Each row is a point. A path goes straight from each point to the next, and from the last back to the first. The post is the endless flat space through its rows: a point in 2 columns, a line in 3, a plane in 4, and so on, so that a path can go around it. Count how often the path circles the post. Going back the other way cancels.
(in the rows, 128 means zero)

Post, one row:
[[146 151]]
Path:
[[204 135]
 [135 100]
 [104 156]
 [147 173]
 [190 134]
 [141 122]
 [ 88 164]
 [136 186]
 [195 148]
 [183  95]
 [100 135]
 [137 175]
 [195 165]
 [177  75]
 [110 113]
 [106 191]
 [193 182]
 [185 127]
 [136 113]
 [ 94 127]
 [157 101]
 [193 149]
 [190 203]]
Times around: 4

Post:
[[151 114 178 106 139 195  89 106]
 [105 142 106 148 133 154 168 129]
 [145 144 152 121  91 127 115 170]
 [170 161 172 118 104 126 137 121]
 [132 153 129 115  67 115  96 121]
 [123  73 115 153 144 173 144 121]
 [152 143 103 173 108 103  97 168]]
Path, 28 rows:
[[123  95 122  95   7 112  90 113]
 [157 166 123 144 113 119 150 190]
 [132  90 123 128 161 166 134  83]
 [136  92 174  94  78 140  71 138]
 [106 100 115 163 159 142  94 129]
 [122 141 102 136 171 160  89 140]
 [154 177 150  90  62 120 143 187]
 [199 121 197 135  99 162  95 100]
 [148 119 204 142 114 139 150 136]
 [141 132 155 126 107 126 118 147]
 [140 135 109 149 143 141 135 156]
 [100 139  97 119 138 176 226 103]
 [157 200 107 172 121 137 107 123]
 [143 121 156 158 103 110 166 172]
 [130  65 125 160 130 109 105 155]
 [131 137 114 122 140 142 114 146]
 [100  79 103  75  75 140 158 122]
 [123 111 146 123 108 124 128 141]
 [116  55 140 174 127 171 125 162]
 [190  76 161 150  92 137 148 175]
 [157 219 177  70 103 162 121 141]
 [154  96 143  91  86 139 116  98]
 [ 75 187  37 178 120 158 107 178]
 [150  52 137 147  83 135  94 179]
 [110 145 144 107  89 141 117  85]
 [137 120 201  80 159 216  88 157]
 [197 183 102 134  92 100  93 132]
 [158 132 177 105 108 179  89 160]]
Times around: 2

Post, 13 rows:
[[141 141 134 119 115  83 111 159 125 139 114  93 122 159]
 [145 123 105 151 160 140 136 103  93  86 133 164 153 164]
 [125 133  75 124 100 128 145 115 105 120 122 159 139 143]
 [121 133 128  75 135 115 113  85 146 143 114 107  96 144]
 [145 117  79 103 110 163 141 133 108 117  92 132 155  96]
 [132 140 121 129  76 150 115 116 108  93 116 153 164 174]
 [167 123 124 142 123 110 150 120 132 145 142  72 128 137]
 [124 105  92 121 104 147 128 146 113  87 133 136 173 173]
 [162 110 161 177 127  79 101 166 153 182 133 103  97 135]
 [146 124 160  85  82  64 128 159 158 144 120 108 132 139]
 [111 141 133 113 160 148 157 105  80 134 155 108  92  80]
 [108 136 125 130 147 130 120  74 136 119 130 104 120 107]
 [120 125 121 118 133 141 145 120 137 119  91 113  95 140]]
Path:
[[155 133  93 201 154 136 115 122 111 168 128 117 112 145]
 [ 87 167 170 155 111 141 113 136 125 140 109 188  80  97]
 [168 147 104 140 103 138 166  90  98  57 129 120 124 236]
 [126 142 187 164 129 140 150 140  74 137 138 127  81  73]
 [132 101 151 100  99  57  55 113 193 180 133  91 111 147]
 [110 128 178 101 131 151 105 108 125  70 154  89 145 159]
 [116 173 130 162 105 104 115 128  94 134 140 156  90 165]
 [138 140 127 140  56  84  75 161 130 121 134 114 138 220]
 [145 115  69  85 155 119 130  22 147 151  83 134 112 118]
 [109 105 110 134 145 120 133 174 126 154 111 118 115 125]
 [ 98  99 131  80 149 142 116 206 156 145  81 155 118  92]
 [129 112 154 124 129  91 146 126 114 118 123 157 153 132]
 [109 124 152 165  95  82  96 183  57 167 179 169 114  64]
 [110 132 110   7 106  94 156  77 134  83 146 128 153 131]
 [117 144 157  57  81 137 153 138 127 113 131 124 124 108]
 [133  80 106  76 112  99 117 146 196 118 124 114 140 161]
 [102 159 155  81  82  81  52  40 121 112 152 134 158  57]
 [140  94 161 121 139 100  90  73 178 215 114  93  86  74]
 [141 122 109  62 114 124 160 152 132 117 109  87 146 201]
 [100  98 138 145 141 153 130 189 144 144 128 106 115 110]
 [144  72  94 121 150  69 148  97 203 190 124 122 108 124]
 [128 103 175 142  94 194  93 167 114  81  42  98 154 116]
 [152 153 103 104 113 120  65  33 142  91 121  85 155 142]
 [125 140 155 133 132 139 147 138 110 100 155 118 112 120]
 [149  93 162 179 109 146  83  85 207  88 146 105 188 164]
 [121 146 109 134 119 106  93 145 119 135 125 115  86 135]
 [132  97 143  85 145 103 131 171  81 114 151 158 117 100]
 [134 120  98 114 116 107 139 174  97 130 132  81 135 163]]
Times around: 1

Post (17 x 18):
[[128 154  77 149  80 141  98 154 128 173 148 164 145 100 157  66 125 131]
 [128 106 128 139 102 126 115 131 116 112 110  89 133 128 169 159 132  90]
 [ 83 122 114  82 165 123 129 160 128 124  98 106  97 143 128  97 115  98]
 [120 118 175 115 159 142 133 125  68 124  79  89 175 168 118 106 133 125]
 [144 117 193  78 126 129 150 136 139 172  51  93 149 149 113 150 156  96]
 [149 148  89 104  91 106 135 137 123  94 123 168  83 105 147 101 102 161]
 [170 210 103 159  57 172 169  99 146 112 140 104  98 138 160 114 137 109]
 [122  99  80 127 104 156 116 153 149 105 182 143  76 123 131 124  62 184]
 [204 150 142  93 128 158 126  87 134 171  39 125 145 219 131 190 109  65]
 [109 112  40  96 105 134 157 152 120 102 190 166 119  86 152 134  50 146]
 [122 104  53  90 120 138 141 154 131 101 190 169  90 123  95 151 127 145]
 [ 95  83  60  76 112 146 128 210  88  79 116 125 114  89 101 121 101 167]
 [129 114 147  70 133 150  88  89 103 139 109 102 128 122 109  96 128 100]
 [ 65  97 133 116 120 159 126 163  57 135  96 113  68 109 149 132 124 146]
 [124 134 165  86 187 146 122 195  78  91 119  95  94  87 149 175 121 111]
 [ 92  89 180  74  79 188 116 168 106  90 125 115 127 144 157 132 155  79]
 [146 168 117 152  63 121 132 129 107 152 165 130  97 138 114 142 103  91]]
Path:
[[170 100  80  53 122 161  80 161 153 107  84 109 108 139 157 176 159  71]
 [135 114  66 116 100 117  83  98  98 175 109 114 125 109 109  82 109 169]
 [ 47  50 152  90  94 183  76 185 106 122 103  76  80 113 188  63 171 101]
 [113 152  91  83  97 135 167 163 162  66 189  83 177 115 178 133 162  66]
 [111 136 144  72 104 133 174 157 102  30  79  83 206 133 111 114 178 133]
 [ 95 110  78  83 137 104 110 162  40  87  91 136 162  94 115 104  39 131]
 [119 157 122  99  99 143 154  77  21 128 157 186  72  76 111  61  84 141]
 [162  74 148 135  61  92  69 186 149 241  83 131 103 116 112 120  76 104]
 [184 118 130  70 126 148  44 127 100 193 135 154 188  91 184 106 126 114]
 [161 141  90  84  95 117 131  97  68 133 104 121 123 176  60 170 100 148]
 [228  73  92  32  89 168 164  60 200 144 187 200 102 212  47 190 112 202]
 [186 113  71 100  91 162 109 105  92  99 178 108 160 176  99 136 157 106]
 [129 156 112  86 162 151  63 102 148 215 225  82  47  82  83 180  75 115]
 [ 77 143 102  62 197 150 108 160 114  78 109 123  71  90 141 143 108 176]
 [ 70 130 112  99   7 141 215 185  84  41 154 170  90 105 123 207 136  75]
 [ 59 112  86 104 151 163 140 206 137 117  82 133 105 108 183  86 149 103]
 [163 103  98  75 141 164 165  81  98  69 205 119  94  65 136 143 158 123]
 [143  93 171 119  93 144  57 145  92 174 106  85  73 151 126 146 122 132]
 [164 169  79 138 179  86 143 131  66 167 109 133 179 119 141 165  83 175]
 [111 116 126 157  85 153 120 166  62  64 101 117 176 180 147 202 154  97]
 [149 127 134  52  51 130 157 158 133  89  80 208 108 168  22 117 196 133]
 [ 89 146 150  99 137 134 172 164 113 119 108 120 101  63 107  71 112 151]
 [160 200 123  55 114 195  82 125  96 103  92 156  98 138  92 106 162  41]
 [155 126 195 125 109  76 113 161 132 210  57 119 118  98 126 136 142 105]
 [117  53  68 132  93 148 175 183  39 124  71 168 148 109 116 208 130 150]
 [ 89  76 108 114  93 158 150 193 175  71 178 128 106 142 152  80 184 104]
 [124 115 128  93 129  91 130  84 110 142 144 135  72 125 196 160  75  84]
 [184 196 167 119 152  49 146 131 128 141 120 105 127 169 118 176 114 111]
 [127 103 102  95  97 145  92 152  90 150 141 168 163 120 143 173 113 105]
 [ 57 142  99  82 153 135 150 160  99 113 133 127  88 113  90  82 108 180]
 [ 12 104 158 223 142  97 169 201  85 167 149  88 163  52 180 130 176 136]
 [ 76  87 104 143 131  92 167 119  51 148 158 146 139  66 146 112  17 107]
 [175 143  44  92 210 142 173 115 135 130 173 123 106 135  89 115  97 144]]
Times around: 4
